Each row is a point. Each copy is the shape, with its points in the same order, turned, moved and blurred by noise. Say if it was mirrored as well.

Shape (7 x 3):
[[-21  21 -17]
 [-15  22  10]
 [ -9  27  -7]
 [-10  16 -28]
 [ 31  24 -17]
 [-20 -95 -14]
 [-22  12 -14]]
Copy 1:
[[  1  12 -26]
 [-18  21 -10]
 [  2  27 -14]
 [ 13   9 -19]
 [ 31  36  10]
 [  8 -94  28]
 [ -5   4 -26]]
Copy 1 is: only turned
Copy 2:
[[-31   5  16]
 [-14  25   7]
 [-12  15  27]
 [-25 -13  28]
 [ 17   6  41]
 [  9 -74 -57]
 [-31  -1  12]]
Copy 2 is: mirrored

Shape:
[[-23 -13  -9  -6]
 [ 27 -27  78  27]
 [-19  -6 -27 -23]
 [ 19  41 -21 -22]
 [-10 -16  40  61]
 [-42  -5  25  -6]
 [  2  36  -3 -32]
 [  4  56   8 -55]]
Copy 1:
[[-12 -10   5  -9]
 [-11  77 -20  43]
 [  1 -26   4 -18]
 [ 42  -4  35 -16]
 [-36  33   7  63]
 [-37  11  20 -16]
 [ 30  12  29 -31]
 [ 38  22  45 -54]]
Copy 1 is: mirrored
Copy 2:
[[-23   9 -24   3]
 [-18 -24  64  50]
 [ -7  16 -35 -14]
 [ 45  41  -8 -14]
 [-18   7  12  82]
 [-43  29   2  10]
 [ 22  37   4 -16]
 [ 21  58  21 -42]]
Copy 2 is: only turned
Copy 3:
[[-11 -27 -16 -19]
 [ 46 -23  62  24]
 [ -7 -19 -40 -29]
 [  7  34 -47  -5]
 [-17 -29  46  33]
 [-14 -16  18 -38]
 [ 12  31 -30 -25]
 [ 21  55 -30 -42]]
Copy 3 is: only turned
Copy 4:
[[-38  -4  -4 -18]
 [ 40 -38  -6 -80]
 [-44   3  11  -1]
 [  3  35  26  11]
 [ 14 -13 -51 -68]
 [-38   6  -1 -59]
 [ -1  34  34 -11]
 [ -3  46  60 -21]]
Copy 4 is: mirrored

Shape:
[[-46  32  29  -9  29  38]
 [-24 -56  -2 -11 -25 -25]
 [ 61  25   9 -11 -18 -22]
 [ 41  38  10  36  -7 -13]
 [ -9 -32  -2 -11 -14  30]
 [ 55  24  -2  21 -19 -47]
 [ 71  15  12  27 -17  -9]
 [-15  19  83 -10  31  42]
 [ 46   0 -11  12   4 -16]
 [-19  17  29 -34  18  29]
 [-37 -50 -14 -20 -73   1]]
Copy 1:
[[ 35  37  31 -39 -17  13]
 [ 22 -73  -6  -4   8  11]
 [  7  11 -14  53 -15 -59]
 [-13  30   5  56   0  -3]
 [ 15 -23 -22 -31  -8   3]
 [  9  -7  -6  89   3 -17]
 [-34  13 -12  62   0 -25]
 [  3  35  74 -45   2 -16]
 [ -6   4 -24  43  22 -10]
 [ 38  24  17 -38  -3 -21]
 [ 23 -84 -29 -22 -31  13]]
Copy 1 is: mirrored
Copy 2, 11 rows:
[[-47  22  -2 -40  32  14]
 [ 17 -35 -10 -24 -29 -65]
 [ 38  21  28  17 -55   9]
 [  9  28  -2  51 -17   1]
 [ 20 -18 -37 -45 -13  -3]
 [ 20   8  19  51 -60 -11]
 [ 52  18  -9  50 -37  16]
 [  2  41  18 -43  62   2]
 [ 25  -8   6  32 -31  12]
 [-22  11   8 -50  17  12]
 [ 15 -15 -50 -70 -58 -59]]
Copy 2 is: mirrored

Shape (14 x 9):
[[-25 -62   5  -2  -6  -3   7   1 -25]
 [  1  25  -9  53  12  10 -39  22  41]
 [-24  32   6   8  20 -18 -10 -34 -21]
 [ 12  32  -3   1 -54 -36 -30  -3 -25]
 [ 24  12  28  11  28 -36  -5   0 -29]
 [ -4  19  22  -5  35 -37   7  16 -25]
 [-26  19 -52  14  27  52  16   5 -19]
 [-22  20  15  -3  26  -6  17  -5  20]
 [ 18 -95 -15  13  33  38 -24   5  54]
 [-26  30 -17   4  17 -39 -64  21 -22]
 [ 48  32  19   4 -24 -10   5  10  17]
 [ -6 -29  41  -4  18 -38   9   8 -17]
 [ 15  30  15  40   2 -38   1   7  -4]
 [ -1  -1  21  13  11  43  -4  10 -13]]
Copy 1, 14 rows:
[[ 47  -5  38   6  -9 -22  18  39 -53]
 [ 52  -2  -3  -1   8  11 -57 -14  30]
 [ 12 -22 -29  17  28 -12  19 -14 -16]
 [ 14  43 -46 -18  21   7  20  31  -8]
 [ 19  -4   0 -30  41  11   6 -25 -45]
 [ -2 -15   2 -16  35   6  -8  -6 -45]
 [ 12 -42  38  65  20  35   1  12  22]
 [ -8 -32  14  -4  18 -26 -14 -17  -5]
 [ 92 -14  80   1 -71  -7 -13 -20  -9]
 [ 28 -24 -55   3   6  31 -23  10 -42]
 [ -1  33   1 -48  18   3  -6  -1  21]
 [ 22  -7  19 -28  25 -23   5   6 -66]
 [ 23  26 -11 -18  51  -3 -21 -16  -5]
 [ 43 -35  33 -12  27   3   7  17  15]]
Copy 1 is: mirrored
Copy 2:
[[-52   9   2  21 -14  -8  32  23   9]
 [ 19  28  11  32  -4 -25 -78 -15  22]
 [  1 -14  -8  14  26   7   4 -54  29]
 [ 44  36   0  10 -10 -14  33 -43 -10]
 [ 25 -28  14  31  31  15  10  -7   0]
 [  8 -16  13   7  32  40   5  -5   6]
 [ -8  13 -38 -21  12 -14 -24  14  78]
 [-11 -21   8  -4  -6  25 -31 -25  22]
 [-67 -17   9  22 -23 -66 -54  57  -9]
 [  4  46  -2   9  57   3 -12 -38 -12]
 [ 57 -15   9   9 -33  -4 -12  -8  -5]
 [-21 -17  22  27   3  33  16   3 -14]
 [ 40  -1  37  31   4   9  -5 -23  18]
 [  0  -6 -40  30 -12   3 -20  15  26]]
Copy 2 is: only turned
